Every row gives one point. The window is the flat piece filled in between its corners: a triangle in 3 columns, a solid with four corners in 4, and so on. A path goes straight from each point to the next, and from the last back to the first. List the points from which the path goes on through the window.
In the rows, 128 means zero.

Window (4 x 4):
[[130 142  68  74]
 [138 122  97 173]
 [116 169 177 104]
 [ 94 139 149 144]]
Path:
(1): [ 85 172 114 147]
(2): [ 85 178 144 187]
(3): [139 126 150 147]
(4): [138  99 124 101]
(5): [114 177  63  92]
(6): [ 97 168 143 159]
(7): [111 114 139 118]
(8): [119 113 160 118]
Through the window after points: 4, 6, 8

Window (6 x 6):
[[ 50 100 118 140  51 109]
 [ 68 144  89 123 107 149]
 [136  71 148 114 126 106]
 [145 115 127 168 160 111]
 [133 147  61 133  80 100]
 [193 197 125 131 138 157]]
Path:
(1): [135 109 118 177 144 131]
(2): [147 112  86 141 108 146]
(3): [145 158 113 117 122  92]
(4): [ 96 118 111 133 145  93]
(5): [124 110 104 162  94 126]
(6): [ 88  94  99 178  73 162]
(7): [ 81 118 110 111 137  90]
(8): [137 144 133 111 154  75]
Through the window after points: 8

Window (8 x 8):
[[124 165 102 109 165 131  76 147]
 [168 177  87  98 177 206 161 117]
 [105 168 113 159 100 113 141  96]
 [137 172 150 109  38 133 154  52]
 [160 116 114 151 149 148  88 139]
 [144  97 148 117 173  87 139 106]
 [ 77 113 147  81  65 100 233 131]
 [166 142  73 119 156 101 122 157]]
Path:
(1): [124 189 144 131 109 122 147 142]
(2): [154 161 198 121  97 108 139 147]
(3): [133  95  59 110 172 107 141  64]
(4): [115 105  88 118 161 137 104  96]
(5): [150 202 167 113 127 139 141 147]
(6): [175 140 142 143 133 152 118 136]
(7): [129 136  78 113 142 155 150  98]
(8): [152  89  57 119 156 117 123  98]
(9): [152 148 146 133 142 121 119 149]
(10): [155 178 164 117 155 146 147 168]
(11): [145  92  78 126 127 120 154  74]
(12): [126 104  76  95 129 147 141 103]
(13): [146 171 174 147 114 128 152 149]
(14): [148 167 138 134 130 153 148 142]
(15): [136 132  97 109 142 139 115 111]
(16): [130 130  81 133 142 144 142  73]
Through the window after points: 2, 8, 12, 14, 16

Window:
[[108  95 130 120 182 173 198 157]
 [108 133 117 163 123 126 159 107]
 [115 153 173  83 183  98  93 155]
 [ 91 114 137 142  64 163 178 120]
 [138 117 137  43 147  81 110 161]
 [120 143 113  96  77 166 105  88]
 [169 126 162 159 116  88  96 174]
 [163 146 194 154 169 103 143 112]]
Path:
(1): [ 92 113 162 112 131 131 101  99]
(2): [119  60 175 121 192 111 140 118]
(3): [126 148 148 115 155 137 147 147]
(4): [146 158 127  95 153 117 122 167]
(5): [130  95 173 116 152  98 108 137]
(6): [124  81 158 159 134 120 104 128]
(7): [163 173 154 130 127 105 152 159]
(8): [135 184 128  79 147  98 143 172]
(9): [122 112 164  84 158 103  98 138]
(10): [105  98 150  94 130 109 114 139]
(11): [141 173 134  97 142 129 134 167]
(12): [142 162 135  95 107 142 178 180]
(13): [111 116 167 111 149  64  41  83]
(14): [143 124 172 133 160 104 125 103]
(15): [179 184 189 136 150 114 179 184]
(16): [158 143 128 107 137 122 134 145]
Through the window after points: 2, 6, 8, 14

Window, 9 rows:
[[172  94 157 120 212 164 143 152 128]
 [115 127  73  99  56 125 103 133 108]
 [ 98  69 110 106 139  96 159 109 139]
 [106  46  99 130 181 146 138  90 182]
 [152 143 169 130 152 170 158 110 124]
 [118  75 102 142 133 124 152 143 179]
 [144 167 173 109 105 126  87 117 137]
 [109 167 106 146  99 120  89 149  86]
 [146  69 171 153 160 174 133 157  92]]
Path:
(1): [166 110 117 154 145 123 116  91 127]
(2): [ 86 108 128  98 136 163 162 171 119]
(3): [118 123 155  86 146 159 107 161 110]
(4): [170 130 134 172 132 114 141 114 127]
(5): [183  78  97 157 153 110 129 139 153]
(6): [ 81  92 198 106 167 199 150 144  93]
(7): [104 123 105  91 128 154 107 167 105]
(8): [142  96 112 171 111 118 157  88 135]
Through the window after points: 5

Window (11 x 11):
[[ 95 153  99  92 115  93 197  93 123 102 151]
 [132 150 129 101 166 117 136 187 138 117  93]
 [118 118 152  97  96 111 124 129 195  72  63]
 [148 145 147 131 169  67 122 111 131 139 119]
 [131 114 153 117  86 171 121  86 152  41 102]
 [ 94 116 115 184  94 136  53 118  62 138 135]
 [ 88 129 138 129 164 133  71  98 105 125 119]
 [114 135 176  96 136  67 147 123 112 115 142]
 [116  57 150 160 199  73 137 123 153  91 104]
 [ 95 131 143 169 146 119 134 141  98 191 102]
 [138  71  84  90 146 146 123 178 101 172  97]]
Path:
(1): [119 102 140  96 163 124 145 128 149 122 169]
(2): [117 126 138 135 113 100 108 108 134  70  60]
(3): [113 136 134 121 151 125  92  73  98  87  78]
(4): [104 105 146 131 137 131 112 146 149 133 151]
(5): [ 86 109 143 136 141 134  87 118 134 122 153]
(6): [164 113 144 114 141  85 129 157 102 124  20]
(7): [119 142 138 106 133 105 124 120  96 116  99]
(8): [114 134 150 126 117  88 154 135 181 142 173]
(9): [116  88 165 174 124 121 132 129 172 117 142]
(10): [127 133 110  58 170  68 154 141  93  95  70]
(11): [124 102 143 155 135 102 154  91 133  81  62]
(12): [112 152 135  50 142 120  89 210 176 136 152]
(13): [ 94 108 155 126 128 161 105 139 124 164 191]
(14): [125 158 111 104 120  74 152 117 110  97  65]
(15): [ 94 143 134  91 116 117 117  99  69 128  57]
(16): [111 121 155 132 155  99 114 125 129 120 151]
Through the window after points: 3, 11, 15

Window, 12 rows:
[[113 155  72 101  98 111 108  97 140 104  65 149]
 [153 132 158 162 157 122 109  40 153 157 125 107]
 [ 96 130 112 129 133 210 118 142 147  92  70  49]
 [113 132  86  98 159  82 170  59 168 176 113 118]
 [126 119  73  88 111 121 140  50 142 139 137 105]
 [155 130  77 138 151 131 132  90 120 150 112 135]
 [112 133 134  88 126 186  86 196 142  79 102  81]
 [153 174 126 159 109 119 148  77 142 164 129 116]
 [141 103 168 206 123 111 103 104 125 171 127  70]
 [ 74 160  90 139 111 134 122 110 121  79 117 175]
 [160 125 165 158 141  99 152  73 100 138 114  90]
 [126 130  69 120 101 118 140 125 172  57 104 163]]
Path:
(1): [132 179  78 131 136 129 127  75 145 110 135 104]
(2): [ 97 151  96 171 165 125  97 118 122 111 127  71]
(3): [156 116 146 136 116 121 143  86 128 144 108 109]
(4): [124 105 119 143 116 145 116  69 130 162 113 115]
(5): [155 171 120 134 149  74 142  98 160 106 141  70]
(6): [143 148  79 142 159 116  28  84  87  66 124 108]
(7): [122 133 122 130 125 134 156  90 147 154 107 108]
(8): [119 109 115 124 102 118 137 112 133 135  97 125]
Through the window after points: 2, 4

Window, 14 rows:
[[139 145 146 104 168 113  70 145 124 111 120 134 149 117]
 [165 129 143 184 105 129 121 100 140 160 191 151 160 111]
 [ 80 180 129  86 125 142 213  85 173 149 116 146 140 135]
 [208 137 144 100 151 107 130 100  50  95  88 132 120 123]
 [176  61 163 133 132 139 120 151 143 114 106  85 108 139]
 [ 97  67 129 146 172 152 185  71 169  79 114  96 150 112]
 [152 123 170 141 150 105 130 136 144 103 138 164  90 137]
 [171 129  88 169 118 115 165 120 126  79 108 133 117 157]
 [ 82  72  76  99 189 157 109 136 160  91 103 188 117 151]
 [ 92 146 174 149 127 135 179 156  99 179 101 143 170 112]
 [142 115 165 188  71 134 151  99 141  99  77 147 106 133]
 [114 147 156 117 138 117 117 142  75 153 118 114 104 146]
 [178 119 135 111 103  76 157 106  77  92 128 103 110  60]
 [183 139 130 167 174 104  71 119 151 161 130 160 109 115]]
Path:
(1): [138 152 138 161 126 199 167  91 104 151 107 118  81  93]
(2): [139 120 142 110 185 187 133 131  80  80 176 107 125  69]
(3): [158 115 142 134 126  92 121 121 137 124  99 128 124 129]
(4): [139 101 143 134 106  72 161 113 141 136 135 139 133 176]
(5): [140 147 161 148 164 176 108 130 106 126  96 139 123  52]
(6): [141 130 157 154 146 178 197 126 182  91  98 142  61 104]
(7): [144 104 113 124 119  75  95 103  77 154 152 134 192 150]
(8): [135 113 136 118 150  89 132 138 139  97 112 148 136 146]
Through the window after points: 2

Window, 14 rows:
[[ 96 178 110 137  62 136 137 116 124  80  88 131 124 132]
 [188 132  98 119 112  74 128 152  81 142 126 133 138 178]
 [138 137 113 105  56 144 156 175 160 106 103 150 205 136]
 [103 119  58 119  54 145 128 140 169 123 106 120  76 104]
 [ 62 203 137 105 147 179 147 178 150 177 167 125 117  82]
 [ 28  65 127 155 112   8 149 119 164  98 118 128 138 156]
 [ 27 118 118 158 120 135 118 155 108 126 174 189 113  82]
 [161 126 136 103  90 156 172 145 169  91  83 198 147 128]
 [159 181 158 133 108  73  70 155 155 154  84 104 143 131]
 [174  93 160 115 121 143  91 144 128 153  91  88 126  70]
 [148 128 128 129  76 171 115 141 142  86 103 150 128 181]
 [159  47  77 126 156 119 118 106 151 149  61 145 168 157]
 [107 162 135  98  63 119 146 146 119 151  71 161 112 186]
 [115 161 102  80  76 134  91 110 134  98 128 142 136 144]]
Path:
(1): [124 138 108 110  94 121 111 176 140 119  91 121 137 106]
(2): [ 81 133 119 101 107 116 120 167 142  61  70 158 155 147]
(3): [108 112 110 145  91  82 138 104 144 154 146 132 122 156]
(4): [104 126 121 162  77 132 137 105 138 134 129 157 142 155]
(5): [147 139 114  75 116 108 108 194 130  80  82 113 111 140]
(6): [ 97 141 116 125 135 119  91 171 116 115  63 153 155 146]
(7): [136 118 119 120  67 136 157 106 157 162 171 104  96 109]
(8): [ 90 130 150 124  77 115 176  77 162 147 120 142 139 162]
(9): [111 131  99 123 105 132 107 172 114 119  95 158 127 126]
(10): [ 89 125  88 103 119 118 156 169 143  84 100 163 143 151]
(11): [159 130 151 146  48 162 119  88 142 157 110 132 116  98]
(12): [146 114 146 137  72 130 122 107 132 150 124 137 151 131]
(13): [138 129 114 110 121 120 115 165 122 119  97 118 124 113]
(14): [139 130 126 109 119 141  85 161 113 105  70 119  87 115]
(15): [133 116 155 126  95 134 151 128 162 186 147 118 178  99]
(16): [128 156 169 132  89 118 133  92 142 176 109 148 106 186]
Through the window after points: 4, 8, 12, 14, 16
